Every row gives one point. Before rounding, the points of a table are all equally far from one centre. They may lie mostly on one side of it. Where is the centre, to within rounding?
In the rows, zero is written as 128.

Points (6 x 3)
[[104 106 112]
 [115 118 109]
 [124  78  87]
 [136 118 100]
 [127  93  81]
 [103  81 107]]
Centre: [128  93 109]

Points (16 x 11)
[[122 142 137 123 125 143 110 151  97 104  91]
 [171 155 133  96 186 131 120 130 119  83 112]
 [127 142 124  64 172 152  95 149 113 111  87]
 [110 131 159  91 139 165 121 141  98 137 135]
 [143 192 114  77 108 127 143 135  94 115 136]
 [167 185 103 122 154 131 113 147 110 116 152]
 [136 158 147  87 130 116 135 168  87 105 148]
 [114 128 117 108 157 132 103 157  69 139 113]
 [131 147  86  40 134 148 144 109 131 144 136]
 [141 154 105 129 149 137 128 146 160 117 100]
 [134 157 117  85 121 151  89  97  85 131 103]
 [126 146  97  48 130 157  89 109 101 105 101]
 [163 140  94  96 105 138 109 172 109 116 147]
 [127 126 100  87 149 143  57 129 102  96 125]
 [188 149  72  78 158 136 123 136 104 121 151]
 [141 126  81  89 123 174  84 126 132 133 131]]
Centre: [134 139 107  90 145 134 125 127 113 113 130]

Points (29 x 24)
[[118 146 103 137 141 101 111 123 106  91 140 165 159 149 148 119 122 148
  134 123 105  99  96  69]
 [162 158 101 132 143  59 129 158 134 116 114 153 125 145 140  90  68 131
  168  95 147 102 138 162]
 [175 141 125 125 139  73 134 167  86 140 119 160 170 154 126 132 105 130
  147 117  93 101 170 158]
 [152 175 130 141 121  91 143 158  93 101 113 182 194 150 156 123 108 164
  117 117 121 116 143 144]
 [116 139  90  92 115  99 104 169  96 103 114 129 132 131 155 166  87 150
  153  90 105 120 127 112]
 [137 130 147 108 142 103 133 182 140  90 100 123 187 141 143  86 106 143
  159  95  82  81 101  73]
 [175 151 159  80 107  77 151 182  97 110 135 118 158 129 115 112 133 143
  130 125 139 129 165 154]
 [182 142 121 158 115 135 137 177 152 116 135 119 151 153 125 139 102 150
  142  99 126  95 145  84]
 [166 118 134 128 120 110 118 156 100 128 133 121 157 170 118  97  89 124
  131  74 100 110 179  88]
 [135 114  99 144 133  67 178 172  99 114 112 156 177 137 116  76 127 159
  188  91 117 126  99 105]
 [186 119 109  94 138 111 131 162 109 139 107 132 172 147 123 121  80 157
  177 141 127 125 182 108]
 [157 123 112 120 131 106 126 122  85 138 128 154 110 167 122  97  92 171
  171  96  97 107 112 141]
 [163 133 130 118 155  96 166 139  78 149  99 148 156 156 130 138 116 152
  143 164 102  98 165 107]
 [192 166  90 107 114 106 155 167 118 124 136 118 158 156 136 127  93 167
  184 119 108 114 159 116]
 [150 149  93 125 123 119 103 165 111 126 156 140 128 145 123 126  93 131
  164 108  67  98 132  96]
 [130 164 121 109 109 140 152 178 123  82 134 138 148 123 133 107  89 160
  178  52 138 135 128 101]
 [ 97 182 162 132 115 107 127 119 116 145 119 152 116 155 136 102 121 152
  158 139  88 116 107 109]
 [123 122 101 103 175 130 119 148 149 100 114 125 130 113 135 101 108 198
  184 100  96 153 128  95]
 [147 113 130  96 105 119 120 155 136 138 121 148 121 162 148  88  85 150
  180 124  99  70 163 120]
 [134 155 116 108 105 126 121 124 110  99 115 151 152 191 130 124 125 173
  158 128 100 112 154  96]
 [158 165 111 157 132  98 209 191 139 139 126 107 146 147 143 120 102 123
  159  77 127 112 134 136]
 [117 116 108 157 120 122 167 215 110 125 120  98 193 132 137  83  99 126
  163 105 149 147 159 113]
 [150 163 118  93 117  89 115 162 147 143 130 137 142 143  97  92 106 168
  193 136 145 123 119 149]
 [169 141 137 117  95  85 108 169 105 124 113 125 167 128 134 100 101 185
  125  77 140 105 163  99]
 [152 111 121  90 121  72 165 120 150  87  74 145 156 121 127 112  99 163
  166 113  90 109 160 121]
 [111  83  99 110 117  61 117 180 123 114 103 124 161 141 138 126 127 151
  173 100 114  99 135 163]
 [156 190 154 108 132 118 118 164 103 137 127 152 174 164 142  70  98 161
  156 131 120 114 172 135]
 [171 160  78 122 155 116 173 157 130 100 116 117  96 156 115 111 108 163
  156 105 121  94 138 120]
 [133 125 137 109 167  75 167 155 110 110 100 173 155 147 125 147 114 140
  104  94  93 123 130  83]]
Centre: [130 133 127 121 138 106 147 155 123 121 120 127 148 128 146 100 116 140
 146 116 120 126 135 122]

Points (27 x 24)
[[163 127 151  87 141 147 130 135 144 178 202 100 110 129 138 106  87 156
   86 146 144 182 140 138]
 [119 107 172 102 176 135 156  87 127 128 158  89  91  83 107 132  87 113
  120 104 153 161 126 100]
 [118 132 132  81 124 118 176 159 130 120 168  80  88  88 125  97 133 126
  121 111 177 129 144 115]
 [114 136 138  94 134 127 152 103 136 133 120  80 126 122 100 137  43  93
  106 120 147 155 115 118]
 [170 122 132 133 154 104 118 135 156 179 151  99  89  90 169  94 106 187
  137 133 143 169 100 128]
 [115  95 143 101  76 123 130 129 130 157 158  44 117 128 131 159 120 138
   99 103 146 143  96 140]
 [149 120 191  85 159 100 135 133 166 118 145  87  91  92 146 120 111 150
  123 117 153 103 105 158]
 [129 121 149  56 132 134 151 102 151 106 109  36 135 117 115 124  89 149
  123 129 184 150 140 146]
 [158 119 145 103 171 140 150  97 137 101 152 110  57 112 164 142 117 122
  102 140 162 180 136 126]
 [111 148 117  96 126 125 160 133 143 156 150  50 129 110 124 113 168 157
   91 117 143 153 106 101]
 [151 121 170 111 152 144 112 102 129 124 112  79  75  99 109 135  91  96
  165 121 178 157  95 152]
 [124 106 133 152 170 134 119  78 134 112 139  83 136 108 174 155  94 139
  133 136 153 171 134 126]
 [116 120 126  78 118 145 113 135 149 101 177  50  89  83 139 143 121 158
  120  99 166 163  87 101]
 [117 124 140 129 140 167 105  98 172 136 159  90 159 126 127 120 133 119
  137  94 190 126 129 109]
 [101 153 101 111 117 118 124  82 164 147 155 102  99 141 132  88 110 121
  118 109 178 148 136 161]
 [131 128 154 100 111  84 110  89 142 127 130  81 103  84 126 133  90 145
  117 130 136 124 122  76]
 [122 169 154  72 136 139  95  68 123 122 110 102 108 103 127 143 117 157
  167 117 177 181 107 137]
 [142  59 129 127 141 150 130 126 124 148 100  85 113 130 163 143  86 118
   92 145 171 142 135 140]
 [126  95 137  95 113 172 148 101 120 121 163  53  99  94 133 118 112 137
  115  97 133 107  93 165]
 [131  96 124  53 133 131 155 132 119 147 128 104 127 111 101 130 141 121
   89  83 137 148 136  98]
 [163 151 160 110 179 167 139 130 111 111 116  97 112 121 154 137  95 175
  109  92 181 111 116 140]
 [115 108 140  79 155 141 125 115 144 145 137 114  83  79 162 105  98 120
   60 126 139 128 127 126]
 [137 190 127  89 140 127 122 137 105 148 139  93 130 134 137 133 136 112
  121  90 179 150 150 137]
 [121 121 131  99 140 147 162 175 123 159 159  91 122 131 162 126  97 188
  110  78 180 149  81 124]
 [137 129 182  91  98  97 117  86 154 129 157  91 129 117 146 123  87 132
  151 167 143 144 109 112]
 [ 99  71 136  86 127 128 148 127 130 158 139  85  83 109 137 149 161 158
  105 126 166 132 160 131]
 [112  98 142  85  91 150 126 129  97  97 108  83  86 108 146 120  99 150
  126 145 146 152 101 175]]
Centre: [139 122 129  98 135 140 132 119 135 144 140 102 114 112 127 131 111 151
 127 130 162 148 110 133]

Points (28 x 24)
[[130  86 147 162 153  85 151  95 100 103 110 124 135 113  74 167 107 141
  142  88 126 182 141 159]
 [139 121 145 137 145  84 154 122  82 134 138 112 149  75 114 181 173  92
  145 134 105 183 155 155]
 [ 94 105 160 138 151  48 142 156  87 106 115 141 153  85 131 156 131 133
  159 145 143 176 167 132]
 [140  93 120 171 150 100 102 134 104 125 131 139 133  84 136 122 116 159
  114 110 126 150 180 130]
 [116 101 143 163 149  90 159 123 147 110 163 116 150 125 128 156  94  92
  130 107 104 134 147 120]
 [152  74 145 170 143  91 135 154 133 161 150 134 162 113 125 179 107 153
  156 151 111 160 162 158]
 [136 130 167 160 156 109 134 177 108 121 137 137 183 118 105 164 148 122
   99 105 124 134 207 130]
 [107  95 148 107 159  74 132 109 106 144 141 137 168 109 164 154 109 128
  141 139 154 159 168 128]
 [122 116 163 133 150 109 186 120 133 153 129 156 124 131 148 169 139 115
  151 173 143 153 165 126]
 [140 159 174 110 131  74 168 132 118 144 140 136 155 118 100 157 126 108
  177 132 100 174 166 136]
 [146  86 144 102 168  95 127 190 118 150 132 129 139  80 110 150 121 140
  138 121 113 195 166  84]
 [128 111 152 132 192 108 148 152 114 130 138 155 131  65 146 183 136 108
  131  93  97 146 167 127]
 [128  99 188 116 153  72 153 158 102 130 116 172 141  81 125 138  96  99
  139 116 106 141 156 152]
 [177  86 126 141 190 112 169 150 102 111 113 124 162 114 110 174 102  98
  114  74 110 146 128 130]
 [152 106 172 129 108 122 143 154 118 123 156 143 160 102 133 157 117 133
  151 118 128 196 176 128]
 [116 146 169 102 184 101 168 107  94 121 100 137 119  79 120 158 135 110
  155 124  96 145 176 145]
 [138 129 170 149 173 104 138  79  89 151 146 165 127  75  97 170 133 114
  149 123 135 130 130 129]
 [171 107 131 175 177  93 125 165 116 134 127 152 118 120 140 125 141 113
  111 121 129 175 156 151]
 [154 107 134 140 144 111 133 163  93  82 128 124 124  64 117 162  99 106
  124 101  95 165 168 129]
 [112 113 140 200 162 113 163 123 117 143  87 159 160  91 130 151 108 146
  165 101 128 144 142 100]
 [ 96 150 142 166 182 108 116 142  94 155 138 141 161 139 147 166 141 112
  150  98 126 145 180 140]
 [121 100 144 162 170 101 179 158 135 114  91 138 136  98 154 162  87 130
  110 129 136 162 138 108]
 [102  70 170 141 143  98 173 142 120 149  76 110 172 103 125 164 131  94
  130 109 117 130 178 147]
 [148 112 143 116 144  92 139 153 135 134 138 127 182 136 122 165  94 137
  149  76 119 164 185 103]
 [139  81 139 135 163  70 149 156  97 100 142 115 198 102 123 149  93 131
  156 124  92 132 152 151]
 [116 114 118 116 158  54 143 141 108 119 126 157 168 102 149 162 148 148
  133 123 127 142 155 169]
 [149 113 139 139 135 100 170 139 154 147 150 115 175  90 104 160 138  88
  140  91 118 160 177 103]
 [116  91 168 160 133 116 140 130 108 133 151 124 150  91 112 162  88 143
  147  83 110 182 169 148]]
Centre: [128 113 137 133 159 119 137 146 108 133 113 129 151 114  97 152 126 121
 145 132 129 145 143 129]
